Each row is a point. Each copy is the shape, with its points in the same order, turned, moved and blurred by noise. Say if it was mirrored as well.
In the rows, 128 means zero.

Shape (8 x 3):
[[158 117 138]
 [168  70 124]
 [166 165 165]
 [111  77 112]
 [ 88 101 133]
 [142  88 109]
 [123 167 140]
 [105  59 136]]
Copy 1:
[[141 145 104]
 [191 131 109]
 [109 188  88]
 [156 101 145]
 [121 124 168]
 [163 111 116]
 [ 87 148 114]
 [170 116 174]]
Copy 1 is: only turned
Copy 2:
[[122 149 166]
 [131 186 199]
 [102  94 146]
 [141 210 145]
 [117 198 116]
 [148 183 162]
 [128 121 105]
 [111 221 154]]
Copy 2 is: mirrored
Copy 3 (8 x 3):
[[162 133 131]
 [163 162 172]
 [187 107  88]
 [120 120 184]
 [123  84 165]
 [138 143 163]
 [143  86  95]
 [134 111 200]]
Copy 3 is: mirrored

Shape (7 x 4):
[[144 127 158 139]
 [169 130 110 112]
 [ 14 127 146 119]
 [163  69 111 142]
 [150 110 124 175]
 [172 131 108 162]
 [123 109 130 108]]
Copy 1:
[[161 122 134 124]
 [138 177 158 114]
 [ 54  70  85 150]
 [152 196  97 115]
 [164 144 103  88]
 [161 152 136  75]
 [120 149 130 141]]
Copy 1 is: mirrored
Copy 2, 7 rows:
[[136 138 109 136]
 [110 163 134  94]
 [119 174 175 249]
 [166 113 153  99]
 [131 100 120 136]
 [112 112 112 105]
 [130 167 154 136]]
Copy 2 is: only turned
Copy 3 (7 x 4):
[[130 184 146 111]
 [142 121 130 107]
 [ 90 211 118 233]
 [197 143 163 129]
 [149 157 192 123]
 [138 130 180 100]
 [145 161 116 144]]
Copy 3 is: mirrored

Shape (9 x 6):
[[172 152 126  78 171 213]
 [107 119 121 103 103 179]
 [112  95 141 167 123 159]
 [ 89 134 137 100 148 176]
 [127  96 161  99 116 161]
 [151 185 155 190  85  87]
 [141 118  98  75 174 164]
 [135 141 120 175  68 123]
 [141 144 148 159  85  99]]
Copy 1, 9 rows:
[[ 78  83 117  30 116 153]
 [131  93  82 108 121 104]
 [104 102  86 161 134 129]
 [ 98 124  66  87 113 124]
 [ 97 111 106 116 150  99]
 [103 121 166 194  40 127]
 [121 130 106  51 146 157]
 [136  93 137 182  85 120]
 [113 122 156 179  84 111]]
Copy 1 is: only turned
Copy 2 (9 x 6):
[[154 140 139 112  72  25]
 [ 87 128 130 174 115  76]
 [ 74 150 143 129 147 116]
 [127 125 171 160 141  56]
 [ 96 140 163 142  99 104]
 [114  56 111  82 170 160]
 [171 160 142 161  87  75]
 [ 79  83  87 133 146 146]
 [107  93 120 124 151 150]]
Copy 2 is: mirrored
Copy 3:
[[141 129 115 154  46 206]
 [102  89 128 109  82 141]
 [113  85  88 108 149 133]
 [151  96 104  99  66 141]
 [129  84 149 101 110 167]
 [109 200 110  81 181 122]
 [159 104 136 167  66 145]
 [ 80 150 117 100 160 115]
 [107 157 135  92 168 124]]
Copy 3 is: only turned

Shape, 11 rows:
[[121  84 139 151   7 140 102 160]
 [141  82 156 120 175  94 105 137]
 [130 125 133 131 176 117 131 156]
 [197 119 179 115 177 108 122 145]
 [113 156 133 109 168  95 113 142]
 [107 125 183 154 167 139 123 100]
 [ 90 147 168 151 166 177 133 128]
 [110 117 124 101 154  93 168 154]
 [140 109 118 114 161 134 129  88]
 [ 90 145 189 112 106  96 132 111]
 [123 124 131 194 109  89 164 139]]
Copy 1 (11 x 8):
[[ 98 247 158 163  91 184 142 117]
 [104 107 133 107 116 126 163 189]
 [ 96  92 152 116 130 124 127 148]
 [138 102 172 118 108  85 138 196]
 [105  92 126 140 160 113 132 143]
 [109 126 157  66 161 113 170 131]
 [110 125 174  67 174 142 131 114]
 [109  74 152 155 120 149 157 127]
 [143 104 108  92 108 125 149 126]
 [124 148 154 146 177 130 190 124]
 [ 61 141 178 132  98 108 164  89]]
Copy 1 is: only turned
Copy 2 (11 x 8):
[[180  54 128  94 122 208 157 172]
 [140 148 115 158 164 147  50 140]
 [127 147  90 159 137 120  91 122]
 [108 148 106 115 135 140  28 105]
 [ 90 153  98 171 132 125  97 152]
 [152 157 110 120 133  85  74 178]
 [143 137  76 117 136  63 109 168]
 [119 111 121 197 129 114  94 121]
 [126 157 155 133 166 106 103 129]
 [111 105 134 143  99 117  86 205]
 [179 140 125 155  67 140 121 134]]
Copy 2 is: only turned
Copy 3:
[[163 153 209  91 158 163  62  94]
 [ 70 104 142 164 130 157 165 130]
 [ 89 116 116 156 119 124 134 159]
 [ 76 114 173 146 118 111 201 159]
 [110 106 100 136  95 156 147 170]
 [106  91  98 121 145 108 167 109]
 [143  99  84 141 139  84 142 119]
 [ 79 111 121 151  71 134 105 143]
 [ 89 158 107 143 107 138 166 105]
 [133  72 126  85  88 143 135 108]
 [ 67 128 129  77 140 114  83 138]]
Copy 3 is: mirrored
Copy 4, 11 rows:
[[183  79 111 197  99 130  53  92]
 [122 170 117 124  92 123 176  99]
 [ 96 137 129 106 110 104 155 126]
 [102 148 179 134  97 143 196 109]
 [137 145 139  93 127  85 160 143]
 [107 133 102 137 173 113 179  97]
 [ 94  94 109 107 181 100 158  96]
 [102 173 144 103 117  88 112 126]
 [120 158 115 102 145 161 145 130]
 [162 152 143 153 175  78 135 104]
 [ 95 132 112 186 128  93 109 159]]
Copy 4 is: only turned

Shape (16 x 11):
[[132 119  87 104 145  60 144  60 105 103  90]
 [ 78 162  62  85 159  58 153  77 136 172 101]
 [115 190 154 107  94 155 106 142  95  96 128]
 [115 158 157 154  79 159 131 152  96 176 126]
 [105 118  98 123 120 150 124 136 129  96  70]
 [134 147 117 145 122 174 125 140 132 132 144]
 [127 150 175 125  89 155 152 155 164 131 118]
 [ 70  74 140 117 110 100 127  99 127  86  81]
 [115 148 164 179  96 158 127 156 107 102  96]
 [105 161  79 120 174 109  90  89  82  79 203]
 [ 84 127  92  93 103 103 182 106 104 115 130]
 [ 96 117 115 109 115 100  95  56 121 103 116]
 [126 181 109 135 154  61  87 152  94 124 194]
 [ 78 103  94  66 146 102 142 103 115 141  89]
 [ 76 135  85 125  80  77 101  96 124  79 130]
 [ 81 174 167 155 116 169 153 141 128 121 115]]
Copy 1, 16 rows:
[[160 122  83  93  96  84  87 151 182 146  97]
 [185  89  89 103  67 119  79 166 111 106  63]
 [ 75 134  99 113 134 215 114 133 143 159 136]
 [ 81 103 155 117 140 181  95  87  92 148 147]
 [114 121 119 159 143 133  94 178 152 140 147]
 [ 95 108 154 128 136 164 153 133 133 128 137]
 [ 96 145 114 123 181 163 132 116  87 123 151]
 [170 135  76 157 132 108  89 144 145 179 170]
 [ 83 112 130 115 162 168 100 124 140 147 201]
 [135  97 103  94  35 177 179 150 198 163 118]
 [124 115  68 151  83 120 102 112 136 120 111]
 [169 105  84 122 119 132 114 141 164 193 110]
 [101 112 116  42  37 167 156 153 120 165 136]
 [171 142 102 158  84 123  77 156 130 138  97]
 [125  76  48 125  98 125 121 161 142 190 134]
 [115 107 114 127 155 201 111 115 119 109 179]]
Copy 1 is: mirrored
Copy 2:
[[119 211 137 169 102 145 150 117  62 176 123]
 [114 200 127 163  56 176 192 116  49 105  80]
 [147 153  77 121 133 182 142 155 185 127 128]
 [143 128  79 140 108 123 117 130 190  94  72]
 [161 131 139 114  97 140 127 165 113 160 108]
 [129 132 121 113 137 125 124 157 147  89 112]
 [143  87  83 136 159 139 153 149 148 121  81]
 [161 129 147 131 109 152 145  84 104 205 107]
 [182 107  99 153 124 129 105 142 175 136 122]
 [ 95 211 163 121 119 180 144 107 138  91 195]
 [112 173 161 164 113 185 151 124 123 148  72]
 [137 181 117 109 117 165 133  82  90 160 128]
 [ 67 162 101 165  87 170 153 111 151  81 193]
 [122 174 151 122  71 154 189 120  99 168  78]
 [120 150 131 133  97 215 105  96 102 155 132]
 [191 115 115 145 138 146 151 139 168  95  97]]
Copy 2 is: only turned
Copy 3, 16 rows:
[[147 100 150 193 119 141 104  84 147  88 172]
 [149  72 111 166 174 137 138  22 134 138 144]
 [137 168  53 103  94 137  92 134 145 162 138]
 [ 95 139  68  85 125 114  85 145  87 182 136]
 [141 145  95 144 162 150 103 148 137 105 106]
 [ 94 148 107 109 134 122 101 140 154 182  92]
 [129 177 113  89 107 156 118 126  90 167  82]
 [112 156 102 187 127 160 100 116 101  74 120]
 [120 144  78  95  98 136  66 172 111 139 103]
 [ 98 120  80 182  98 104  92  82 249 155 140]
 [143 160 118 165 147 120  77  52 127 138 132]
 [ 90 135 105 177 121 169 110  99 145  93 161]
 [ 99 102  88 124  63  56 131  79 199 151 134]
 [150 127  99 204 171 131 130  84 112 126 140]
 [102 156  86 141 126 134  93  74 165  63 136]
 [129 143  59 107 102 158  80 121 106 176  78]]
Copy 3 is: mirrored
Copy 4:
[[165 143 123 117 106 161 144  76  90 189 179]
 [154 206 146 162 130 126 115 108  80 170 210]
 [ 78 107  75 166 112 144 119 124 173 126 128]
 [129  77 109 176 156 133 105 150 170  81 154]
 [131 104 127 125 111  85 109  89 141 153 122]
 [ 91  92 157 155 147 135 118 123 158 119 128]
 [115  92 115 152 154 104 158 171 166 123 117]
 [163 118 103  62  90 103 121 128 119 149 147]
 [131  62  98 152 114 126 113 133 147  98  95]
 [ 50 151 160 125  71 214 103  89 114 140 163]
 [149 133 140 145  84 132 117 143 145 177 189]
 [119 132 103  80 126 157 106 109 109 166 168]
 [ 58 128 137 173  86 184 151 111  87  85 188]
 [156 173 136 111 108 101 121  96 139 156 194]
 [ 97 107  99 111  84 133  96 131  84 176 180]
 [130 116 116 162 125 127 106 168 159 106  89]]
Copy 4 is: mirrored

Shape:
[[134 112 135  95  41 136 117 180 125 118 217 126]
 [138 117  94 104 145 106 114 148 172 154 117 110]
 [165  69 142 132 110 146  72 136 100 114 165 102]
 [139 160  75 166 130 126 149 131 133 139  99  90]
 [ 83 157 107 122 154 148 119 143 139 109 108  91]
 [163 132 121 132  68 163  81 183 162 117 198 156]
 [122 141  81 118 164 142 141 168 123 127 106 113]
 [173 144 138 120 110 150 118 192 141 145 249 140]
 [119 165 107 108 151 160 130  96 144 144 109 111]
 [145 158 156 119  78 127  87 188 118 145 176 168]
 [181  78 183 108 100 148 126 144 109 118 119  85]
 [102 129  76 136 158 134 152 124 121 153 117 151]
 [109 150 115 127 135 113 144  99 148 107 122 121]
 [ 81 170  95 137 137 122 119 128 135 175 132  93]
 [ 92 125 119 154 136 160 146 143 166 157 114 116]
 [163  77 183 143 125 111 107 157 125  90 153 100]]
Copy 1:
[[149 104  60  84 137 118 158 162 131  23 147 110]
 [137 104 109 107  82 144 123  92  93 144 145 145]
 [ 97 117 142  75 118 167 158 181  95  68 129 157]
 [132 107 115  82 118 135 149 125 121 204 173 115]
 [111 122 125 147  94 149 181 105 142 162 164 118]
 [110  56  86  73  94 106 151 165 132  52 127  96]
 [116 118 107 114  88 172 154 104 110 164 149  91]
 [ 94 106  31  87  85  94 137 179 113  56 127  98]
 [ 94 109 125 152 112 143 115 121 137 170 175 124]
 [149  94 106 108  79  96 134 183 105  65 155  76]
 [149 116 131 113 138 188 129 201 112 102 102 157]
 [107 151 127  98 104 147 114  90 129 159 169  87]
 [123 127 135 130 141 108 136  97 129 154 147 127]
 [125 133 114 123  76 114 147 110 136 164 212 128]
 [130 128 115 103  76 143 128 114 175 159 142 128]
 [134 138 135  94 116 136 166 186  97  91  85 159]]
Copy 1 is: mirrored
Copy 2, 16 rows:
[[ 85 157  43 176  92 151 186 100 136 124 137 127]
 [125 109 154 135 156 134 187 122  88 154 144  95]
 [126 134 113 165  81  67 158 111 111  99 114 129]
 [100  77 185 122 141 150 116 112 119 152 104 105]
 [120 100 160 130 146 121 112 119 139 183 162 146]
 [133 134  55 176 110 137 183  60 133 151 101 102]
 [121  91 150 147 164 124 109 145 121 161 152  94]
 [138 120  40 147  78 154 192 112 167 138 130  63]
 [157  78 153 106 146 150 131 138 109 158 135 152]
 [146 167  80 182 124 154 187 116 166 140  95 102]
 [109 112 133 166 128  91 170 119 134  47 137 145]
 [143 123 154 107 140 159  93 141  92 159 138  93]
 [117 125 151  78 152 141 132 116 126 148 132 135]
 [128 117 181 123 103 173 140 137 125 187 139 125]
 [146 112 169 130 127 161 119  86 123 145 171 109]
 [113 148 134 142 112  63 173  97 155  83 137 107]]
Copy 2 is: only turned
Copy 3, 16 rows:
[[130 106  12  89 129 168 101 126 121  91 145 115]
 [117 112 110 137  88 137 155  87 128 165  80 114]
 [ 83  88  84  77 174 113 135 152 114 122 104 130]
 [112 108 168  87  68 143 127 106 112 187 127  99]
 [132 121 148 115  80 121 122 136 140 150  93  49]
 [115 128  42  85 153 157 158  97 151 104 166  96]
 [104  88 141 136  77 146 145 120 118 155 114  66]
 [ 74 147  26 108 130 206 152 138 125 123 156  99]
 [109 136 158 132  70 119 119 135 161 154 112 111]
 [153 133  49 115 129 151 173 143 107 111 173 110]
 [ 83 112 109 106 138 109 109 128  66  81 104 137]
 [137  89 163 141  96 174 138 131 147 170 112 103]
 [148 137 147 132 107 136  93 117 132 175 109 102]
 [152 130 133  99  54 149 147 150 145 174  93 101]
 [134 130 163 103  92 173 145 114 143 122  85  95]
 [104 123  91  99 182 129 119 128  64 121  92 109]]
Copy 3 is: mirrored
